Each row is a point. Each copy is the shape, with its points in the same order, turned, moved and blurred by noise. Is it also mirrored, or only turned?

Shape (6 x 3):
[[ 0.14  0.30 -0.33]
 [ 0.59  0.23 -0.09]
 [-0.25  0.28  0.20]
 [ 0.00  0.21 -0.20]
 [ 0.40 -0.27 -0.83]
 [-0.83 -0.64 -0.12]]
Copy 1 (6 x 3):
[[ 0.08  0.24 -0.41]
 [ 0.17  0.65 -0.11]
 [-0.53  0.07 -0.26]
 [-0.03  0.12 -0.33]
 [ 0.80  0.01 -0.18]
 [-0.28 -0.96  0.10]]
Copy 1 is: only turned
Copy 2 (6 x 3):
[[-0.05  0.24 -0.36]
 [ 0.05  0.03 -0.86]
 [-0.25 -0.23 -0.12]
 [ 0.00  0.19 -0.23]
 [ 0.67  0.55 -0.50]
 [ 0.64 -0.39  0.70]]
Copy 2 is: mirrored
Copy 3 (6 x 3):
[[ 0.16 -0.16 -0.31]
 [ 0.32  0.18 -0.08]
 [-0.54  0.11 -0.24]
 [-0.12 -0.11 -0.27]
 [ 0.49 -0.75  0.00]
 [-0.87 -0.73  0.33]]
Copy 3 is: only turned

Shape (12 x 6):
[[ 0.93 -0.24  0.62 -0.54 -0.10 -0.18]
 [ 0.03  0.29  0.14  0.07  0.29  0.10]
 [-0.28  0.45 -0.02  0.28  0.20 -0.36]
 [-0.17  0.13 -0.05  0.17  0.24 -0.27]
 [-0.09  0.35  0.04  0.79  0.40 -0.36]
 [-0.22 -0.46  0.36  0.16  0.50 -0.19]
 [-0.21  0.49  0.22  0.43  0.60 -0.38]
 [ 0.43 -0.22  0.68 -0.44 -0.15  0.92]
 [-0.97  0.15 -0.50 -0.67 -0.01  0.38]
 [ 0.38 -0.31  0.72  0.44 -0.18 -0.10]
 [-0.19  0.56 -0.85  0.02  0.16  0.27]
 [-0.05  0.52  0.00 -0.08 -0.19 -0.22]]
Copy 1 (12 x 6):
[[ 0.11 -0.31  0.92  0.76 -0.17 -0.27]
 [-0.17  0.19 -0.12  0.20  0.06  0.13]
 [-0.51  0.36 -0.32  0.05  0.24 -0.22]
 [-0.44  0.11 -0.16  0.19  0.35 -0.11]
 [-0.28  0.52 -0.61  0.40  0.46 -0.26]
 [-0.61 -0.27 -0.23  0.77  0.25  0.16]
 [-0.55  0.61 -0.43  0.43  0.16 -0.07]
 [ 0.54 -0.67  0.29  0.38 -0.57  0.40]
 [-0.74 -0.47 -0.15 -0.86  0.09  0.54]
 [ 0.16 -0.35 -0.15  0.90  0.02 -0.46]
 [-0.09  0.34 -0.16 -0.67  0.56  0.32]
 [-0.26  0.18  0.01 -0.18  0.03 -0.38]]
Copy 1 is: only turned
Copy 2 (12 x 6):
[[ 1.06  0.61 -0.05  0.64 -0.01 -0.18]
 [-0.12  0.35  0.03  0.05  0.31 -0.04]
 [-0.48  0.23 -0.07 -0.06  0.22 -0.54]
 [-0.33  0.30  0.04  0.08 -0.03 -0.35]
 [-0.65  0.08  0.37  0.25  0.42 -0.53]
 [-0.17  0.74  0.66  0.12 -0.23 -0.16]
 [-0.62  0.49  0.18  0.14  0.49 -0.51]
 [ 1.05  0.33  0.27 -0.13  0.24  0.59]
 [-0.41  0.34 -0.52 -0.94 -0.47  0.33]
 [ 0.56  0.15  0.73  0.29  0.16 -0.49]
 [-0.66 -0.24 -0.57 -0.10  0.04  0.26]
 [-0.02  0.14 -0.36 -0.13  0.22 -0.44]]
Copy 2 is: mirrored

Shape (14 x 8):
[[-0.02  0.08  0.25  0.61  0.33 -0.17 -0.07 -0.42]
 [ 0.60  0.14  0.28  0.18  0.47 -0.06  0.87  0.68]
 [-1.03  0.21 -0.17 -0.08  0.01  0.58  1.36  0.01]
 [ 0.60 -0.02  0.41  0.13  0.19  0.06  0.12 -0.41]
 [ 0.59 -0.12 -0.21 -0.14  0.35 -0.31  0.12  0.09]
 [-0.65  0.20  0.14  0.78  0.48  0.23 -0.33 -0.24]
 [ 0.10  0.03  0.48 -0.20 -0.91  0.04  0.03 -0.17]
 [-0.36 -0.94 -0.06  0.51  0.50  0.29 -0.04 -0.35]
 [ 0.54  0.15  0.45  0.24 -0.73 -0.06 -0.26 -0.30]
 [-0.19  0.20  0.42 -0.13  0.21  0.46 -0.37 -0.27]
 [ 0.53 -0.34 -1.07 -0.04  0.09  0.45  0.14  0.49]
 [ 0.25 -0.02  0.16 -0.21 -0.64 -0.16 -0.28  0.04]
 [ 0.08 -0.28 -0.05  0.28  0.21 -0.04 -0.22 -0.23]
 [ 0.36 -0.20  0.36 -0.20  0.48 -0.18 -0.28 -0.10]]
Copy 1 (14 x 8):
[[ 0.48  0.23  0.26 -0.18  0.32 -0.01 -0.13 -0.21]
 [-0.21  1.15 -0.27 -0.62 -0.14  0.27 -0.29  0.71]
 [ 0.20  0.37  0.02 -0.28 -1.16  0.99  0.84  0.06]
 [ 0.31  0.10 -0.31 -0.54  0.15 -0.31 -0.24  0.11]
 [-0.15  0.32 -0.51 -0.03  0.27 -0.11 -0.13  0.37]
 [ 0.15 -0.05  0.81 -0.13  0.29  0.36  0.08 -0.41]
 [ 0.35 -0.04  0.12  0.06 -0.82 -0.69 -0.32  0.17]
 [ 0.47 -0.54  0.09 -0.04  0.34  0.91 -0.31  0.25]
 [ 0.37  0.14  0.00  0.01 -0.42 -0.92 -0.52 -0.10]
 [-0.11 -0.38  0.45 -0.41 -0.02 -0.36  0.17  0.04]
 [-0.84 -0.04 -0.81  0.16 -0.25  0.60 -0.46  0.02]
 [-0.02 -0.01 -0.09  0.41 -0.41 -0.70 -0.31  0.18]
 [ 0.16 -0.09 -0.04  0.08  0.15  0.08 -0.15  0.10]
 [ 0.05 -0.06 -0.10 -0.17  0.39 -0.40 -0.11  0.57]]
Copy 1 is: only turned
Copy 2 (14 x 8):
[[ 0.53 -0.12 -0.15  0.00 -0.09 -0.05  0.46 -0.48]
 [ 0.53 -0.47 -0.09  0.41 -0.63  0.02  0.40  0.96]
 [-0.58 -0.11 -0.95  0.21  0.25  1.12  0.56  0.67]
 [ 0.66 -0.11  0.08 -0.35 -0.15 -0.23  0.82  0.14]
 [ 0.28 -0.11 -0.10 -0.27 -0.32 -0.63  0.18  0.44]
 [ 0.18  0.05 -0.12  0.49  0.36  0.20  0.32 -0.77]
 [-0.13 -0.09  0.54 -0.89 -0.26  0.46  0.65  0.09]
 [-0.02 -0.82 -0.34  0.05  0.67 -0.33  0.49 -0.38]
 [ 0.53 -0.03  0.69 -0.85 -0.28  0.22  0.49 -0.12]
 [-0.04  0.34  0.31  0.04  0.26 -0.04  0.84 -0.14]
 [ 0.11 -0.25  0.01 -0.26  0.56 -0.40 -0.50  0.99]
 [-0.10  0.00  0.60 -0.76 -0.30  0.00  0.27  0.10]
 [ 0.23 -0.23  0.00 -0.19  0.12 -0.34  0.28 -0.22]
 [ 0.18 -0.07  0.19 -0.09 -0.24 -0.70  0.68  0.02]]
Copy 2 is: only turned
